Every row gives one point. Two turns around zero, p and q, are shown by what they do to some points. Where does a point land after both, in the order given? Backwards means that the second turn is done in reverse. Each puzzle has new turns, and all numbers are rounded.
In the rows, 128 means zero.

Turn p:
[107  82] => [92 93]
[ 92 152] => [103 163]
[149  98] => [137  92]
[164 154] => [171 139]
[128 154] => [137 152]
Turn q:
[108 152] => [115 100]
[ 98 102] => [164 112]
[178 130] => [105 173]
Where do these land?
p, then q: [124 103] => [153 126]
q, then p: [ 74 159] => [101  72]
p, then q: [141 116] => [139 142]
q, then p backwards: [151  96] => [134 167]
q, then p backwards: [149 167] => [ 86 115]

Turn p:
[108 142 165] => [170 128 142]
[156 114 116] => [106 113 108]
[123 182 138] => [163 167 110]
[125  74  94] => [ 74 104 152]
Turn q:
[130 105 128] => [127 140 108]
[134 145  96] => [159 132 147]
[142 115 145] => [121 117 106]
[179 119 160] => [130  84  86]
[ 55 156 111] => [103 168 193]
Where do these land?
p, then q: [ 91  98 115] => [ 80 117 124]
q, then p: [115  85 147] => [115 173 143]
q, then p backwards: [179 139 115] => [145 128 179]
q, then p: [127 123  98] => [136 132  99]
q, then p: [ 99 142 122] => [160 129 132]
p, then q: [158 181 170] => [200 113 119]

Turn p:
[108 116 144 111] => [131 100 144 123]
[111 141 146  99] => [111  95 128 113]
[201 162  95 151] => [117 204  84 110]
[112 147 152 162] => [ 93 134 147 155]
[ 86 105  95 155] => [158 116 126 183]
[150  96 135  89] => [158 120 138  83]
Turn q:
[169 157 109 105] => [160 137 105 171]
[110  94 152 147] => [ 99 113 158 107]
[118  78 131 136] => [ 83 128 153 126]
[ 94 181  78  95] => [149 164  55 109]
[154 152 124 149] => [164 138 142 139]
[124 106 174 135] => [113  87 155 118]
Where do these land?
p, then q backwards: [113 143 166 198] => [168  61 103 140]
q, then p backwards: [117 162 117 131] => [150 116 103 115]
p, then q backwards: [110  59 155 117] => [156 145 173 181]
p, then q: [125 145 126 105] => [105 140 116 131]
p, then q: [123 121  91 102] => [121 155 131 164]
p, then q: [180 139 114 116] => [147 138  78 142]

Turn p:
[ 92 116 118 105 127 115] => [156 131 121 130 160 148]
[133 225 113 114 149 118] => [113 136 184 149  85 197]
[117 106  88 111 137 179] => [168  84 102 156 117 123]
[161 116 138 131 106 123] => [106 138 104 108 114 116]
[130 105  87 178 122 119] => [127 156 108 176 128  92]
[159 123 164 133 148 117] => [119 138 148  90 113 104]
[104 106 189 125 107 124] => [106 114 130  86 180 117]
Turn q:
[155 115  94 100  98  78] => [151 109 145  60 143 115]
[116 132 163  93 111 144] => [118 108 170 148 107 132]
[ 85 108 104 120  95 122] => [144 117 125 113  87  86]
[156 106  84 178 121 158] => [141 148  66 103 108 162]
[112 153 147 100 182 123] => [ 83 145 153 154 159 108]
[126 149 134 155 107 145] => [157 144 124 148 114 144]
[146 132 170 151 183 125] => [102 124 111 170 179 148]
Where do these land?
p, then q: [144 169  90 161 160 125] => [188 122 124 165 122 148]
q, then p: [ 68 161 180 150 117 163] => [ 54 156 135 160 135  85]
q, then p: [135 146 126 108 107 113] => [120 124 136  92 122 128]
q, then p backwards: [163 111 124 129 108 122] => [123 130 141  87 127 135]
p, then q: [118  99  97 112  77 116] => [115 182 101  96 122 123]
p, then q: [151  85 128 127 191  96] => [154 122 182 104 179 153]
q, then p: [116 126 150 109 136 161] => [105 116 128 141 163 118]

Turn p:
[146 145 161 116  90 149 123 108] => [171  92 114 131 113 130 113 147]
[138 143 137 107 129 160 128 133] => [138 102 123 121 100 130 127 112]
[125 150 168 143 155 106 132 136] => [108 132 115 123 131 107  78 127]
[ 87 113  68 126 145 138 150 158] => [ 77 149 157 150 114 140 176 110]
[123 135 148 122 157  73  91 125] => [126 182 111  96 132 118  92 138]
[161 100 129 140  93 168 106 122] => [178  99 133 136 149 161 140 113]
[114 134 145 145 131 112 103 104] => [126 141 109 118 140 146 104 152]
[136 126 140 143 101 126 147 135] => [141 114 136 156 140 115 121 135]
[102  93  81 102 133 128 165 150] => [100 142 180 135 115 119 179 122]
[154 141 109 126  96 145 135 132] => [154 109 114 151 124 121 155 120]
[122 128 124 139 178 104 129 103] => [ 89 143 115  91 150 121 122 134]
Turn q:
[138 225 122 111 130 127 106 178] => [117 167  54  86 115 126 144 188]
[118 139 140 103 151 114 107 122] => [135 114 129 103 113 155 123 147]
[109 124 132 123 119 145 104 108] => [117  95 123 136 136 135 111 136]
[123 113  71 107 129 120 111 124] => [109 120 121  89 129 122  98  91]
[118 133 146 161 109 116 146 200] => [145 180 102 145 171 144 166 124]
[120 103 125 136 134 129 141 110] => [139 112 149 136 132 121 126 109]
[113 111 141 120 129 161 125 126] => [116 106 145 134 154 128 130 141]
[165 116 119 108 137 139 151 100] => [109 128 167 124  99 101 126 124]
[114 111 137 108 105 120 133 102] => [111  98 136 141 115 144 137 109]
[109 118 145 167 128 121 158 123] => [165 123 132 159 139 120 149 114]
[180 114 130 164 137 117 126 115] => [144 164 152 156 106 112  97 125]
Where do these land?
p, then q backwards: [ 97  99 125 116 157 159 151 140] => [140  91 133  78 124 130 137 112]
q, then p: [133 105 123  88 127 123 116 144] => [120 111 139 114  92 148 118 140]
q, then p: [123 156 108 121 129 125 121 137] => [129 144 128 127 111 122 156 128]
q, then p: [166 176 141 152 134 114 148 134] => [142 138  99 178 124  90 138 125]
q, then p: [124 100 111 121 143 107 129 121] => [149 111 124 100 125 136 122 144]
p, then q backwards: [ 86 155 157 137 103 112 128 101] => [148 161 157 132 129 147  82 115]
p, then q backwards: [139 112 176 136 123 140  95 118] => [110 112 123 141 162 112  85 124]
q, then p: [134 132 124 127 114 125 136 111] => [131 132 131 140 138 132 132 146]
q, then p: [190 119 147 146  91 137 126 129] => [108 136  90 176 131 145  92 145]
p, then q: [ 76 162  64 125 160 128 141  99] => [128  96  89 109 170 106 189  95]
q, then p: [139  93 133 140 126 136 115 175] => [ 96 115  95 108 111 135 102 112]

Turn p:
[145 113 154 141 101 137 142 204 137] => [117 150 155  79 109 181 160 132 110]
[141 116 119 144 116 149 111 119 136] => [121 122 121 135 118 130 124 160 110]
[150 114 131 135 161 119 131 128 142] => [142 143 104 122 135 148 104 131 133]
[143 124 153 114 136 146 108 143 133] => [126 164 136 125 127 131 121 131 103]
[124 139 130 131 140 153  99 112 127] => [116 145 127 150 140 108 121 150 120]
[142 122 152 120 106 145 141 115 121] => [110 122 129 108 115 114 119 120 101]
[ 70 124 115 130 157 118 214 120 141] => [151 106 116  69 133  95 132 113 206]
[143 171 116 127 104 127 121 123 134] => [109 125 107 153 120 123 162 117 117]
[ 72 136 120 149 124  31 120 112  96] => [124  79 167 177 137 150 113  81 200]
[135 123 116 100 111 137 106 122 141] => [147 132 130 147 107 115 134 133 103]
[143 125 103 117 153 144 114 112 100] => [147 121 118 143 167 115 119 140 107]
Turn q:
[118 134 142 148 109 118 157 108  98] => [135 161 116 131 134 170 129 141 121]
[103 169 129 106 151 139 142 146 138] => [ 94 101 154 154 119 147 113 115 122]
[105 113 124 103 115 134 140  99 143] => [147 142 165 115 104 135 128 125 121]
[165  97 172 160 151  95  75 118 106] => [112 157  75 102 165  84 168 123 101]
[121 151  99  79 106 137 136 164 132] => [135  80 143 142  97 149 130 106 160]
[163 112 143 158 139  81  97 121 151] => [107 155  89  89 143  85 123 116 133]
[107 125 132 131 121 140 119 155 153] => [123 103 153 113 149 127 122 127 140]
[135 104 125 138 138 135 170 118 101] => [141 165 131 161 129 134 138 153 138]
[165 135 123 134 111 171 152 109 108] => [178 136 112 169 132 135 111 128 119]
[ 97 141  90 124 139 130  93 141 149] => [108  80 142 105 108 115 116 148 125]
Where do these land?
p, then q: [147  80 115 108 148 121 127 134 108] => [144 119  99 151 135  92 154 114 112]
p, then q: [121  92 128 156 157 156 144 142  97] => [102 100 149 149 131  96 163 104 129]
q, then p: [104 142 148 144 159 131 116 151 153] => [136 145 163 129 143 117 100 127 159]
q, then p: [115 166 141 130 121 134 161  96 153] => [ 91 144 145 160 141 105 123 145 103]
p, then q: [134 122 107 132 172 133 108 117 106] => [ 98 116 109 145 139  89 126 142 124]
p, then q backwards: [147  96 162 124 109 174  96 104 173] => [119 139  86 145 165 114 132  58 131]
p, then q: [161 100 128 129 102 109 169 160 112] => [180 133 153 156 111 122 161 119 114]
q, then p backwards: [117 148 149 152 134  97  91 128 145] => [154 135 158 145 128 151 163 120 107]
p, then q: [103 146 136 117  96 115 143 144 120] => [137 168 151 120 128 147 125 113 124]
p, then q: [129 128  97 117 140 107 142  77 113] => [130 149 109 103 116  80 131 154 139]
q, then p: [150 166 127 101 102 142 129 160  93] => [133  94 101 110 121 124 108 183 118]
q, then p: [109 149  96 127  96 118 110 123 162] => [153 138 156 143  98 117 120 131  87]
